Each point is reached from the start by the listed moves, each made once or not at all, plus a little noise. Say if it took an odd or an even number of moves. Then give how often each move was made.
(in the rows, 128 means zero)

Moves:
(1): [142  89  73  77]
(2): [132 176 112 148]
Start: [168 138 158 118]
Points:
[172 185 147 139] -> odd (0, 1)
[185 144  85  80] -> even (1, 1)
[181  96 103  70] -> odd (1, 0)

Moves:
(1): [130  81 108 186 113 120 145]
(2): [115 196  93 126  96 158 105]
(3): [212 147 158 109 107 109 113]
(4): [108 112 166 141 140 100  98]
(5): [111 158 120 100 138  77 131]
(6): [139 138 129 179 145 135 124]
Start: [128 111 129 129 114 114 119]
Points:
[186 180  98 137  58  63 102] -> even (1, 1, 1, 0, 1, 0)
[116 180  94 128  82 143  95] -> odd (0, 1, 0, 0, 0, 0)
[142  73 108 240 117 115 135] -> even (1, 0, 0, 0, 0, 1)
[ 90  78 141 169 120  24 109] -> odd (1, 0, 0, 1, 1, 0)
[174 223 155 141  99  54  52] -> odd (0, 1, 1, 1, 1, 1)

Moves:
(1): [143 141 105 109 153 132 119 132 126 128]
(2): [122 104 130 149 120 149 128 115 118 142]
(3): [147 105 113 142 129 114  92  96 127 136]
(4): [116 138 156 127 112 124 138  89 122 132]
(5): [148 103  98  80 136 127 121 103 173 135]
(6): [149 120 118 158 137 139 170 109 125 118]
(7): [150 126 129 143 133 126 135 128 138 158]
(8): [129 132 137 161 102 140 130 126 173 149]
(9): [146 152 117 122  96 128 123 134 133 176]
Start: [101 144 113 116 147 147 108 157 100 139]
Points:
[168  76  40 117 182 167 100  73 130 159] -> odd (1, 1, 1, 0, 1, 1, 0, 0, 0)
[112 136  98 152 136 184 104 148 133 174] -> odd (1, 1, 0, 0, 0, 0, 0, 1, 0)
[154 104  66  84 176 167  99 122 145 191] -> even (1, 1, 0, 0, 1, 0, 1, 0, 0)
[174  98  58 114 119 152  67  91 148 249] -> odd (0, 1, 1, 0, 1, 0, 1, 0, 1)
[ 92 162 147 147 106 157 117 116 139 163] -> even (0, 0, 0, 1, 0, 0, 0, 1, 0)
[168 136 102 189 142 157 123  69 141 193] -> even (1, 0, 1, 1, 0, 1, 1, 1, 0)

Moves:
(1): [120 139 126 125 118 128 129 129 126 121 127 143 142 127 115 124 136]
(2): [131 126 147 113 161 138 130 135 113 125 135 127  97 149 110 116  93]
(3): [124 125 119 122 121 132 133 128 130 137 131 135 130 136 122 131 124]
(4): [116 127 113 128 118 136 139 122 134 121 125 149 123 106 135 138 129]
(5): [127 117 130 128 111 126 124 135 137 128 131 140 132 133 119 127 125]
(6): [129 136 128 133 127 118 123 129 118 135 128 126 113 116 137 131 118]
(7): [138 135 125 120 134 122 139 139 129 131 128 135 119 127 126 134 141]
(8): [132 133 130 129 134 143 114 121 125 125 137 129 111 136 116 130 113]
(9): [130 126 117 110 122 118 127 127 141 129 132 134 124 137 127 117 131]
(10): [113 139 117 128 143 131 117 125 150 129 138 112 132 127 126 134 139]
(11): [125 135 121 105 126 144 114 130 130 126 136 117 111 134 129 126 118]
(12): [127 109 136 121 126 122 133 136 121 136 135 127 110 134 109 112 129]
(13): [148 115 144 105 136 124 122 138 125 137 138 131 135 113 101 133 110]
(14): [121 121 116 132 127 124 147 127 128 119 124 121 139 130 105 134 130]
Start: [102 135 135 122 112 129 127 129 126 132 140 124 122 131 123 122 133]
Points:
[ 83 164  82  70 114 147 122 131 160 125 169 128 105 162  66 128 141] -> even (1, 0, 1, 0, 0, 0, 1, 1, 1, 1, 1, 0, 0, 1)
[ 78 130 119  80 142 141 133 131 135 130 176 130  81 183  30  96 103] -> even (1, 1, 1, 0, 0, 0, 0, 1, 1, 1, 0, 1, 0, 1)
[ 95 145 146 114 149 145  96 134 129 133 171 120  66 152  92 120  80] -> odd (0, 1, 0, 0, 1, 1, 0, 1, 0, 1, 0, 0, 0, 0)
[ 90 149  89  53 114 133 137 142 165 121 165 143 121 108  63 138 143] -> even (1, 0, 0, 1, 0, 0, 1, 0, 1, 1, 1, 0, 1, 1)
[105  99 129  73 119 115 164 160 129 141 160 148  75 181  47  95 110] -> odd (0, 1, 1, 0, 1, 0, 1, 0, 1, 0, 0, 1, 0, 1)
[ 99 130 125 113 106 115 149 144 116 143 145 149  74 102 118 124 139] -> even (0, 0, 0, 1, 0, 1, 1, 0, 0, 0, 0, 1, 0, 0)
[111 126 140  55 163 128 134 153 131 132 183 132  77 158   7 104 102] -> odd (1, 1, 0, 0, 0, 0, 1, 1, 1, 1, 0, 1, 1, 1)
[ 73 146  81  93 104 123 148 132 147 135 166 156  84 127  62 127 143] -> even (1, 0, 1, 1, 0, 1, 1, 1, 1, 1, 0, 1, 0, 1)
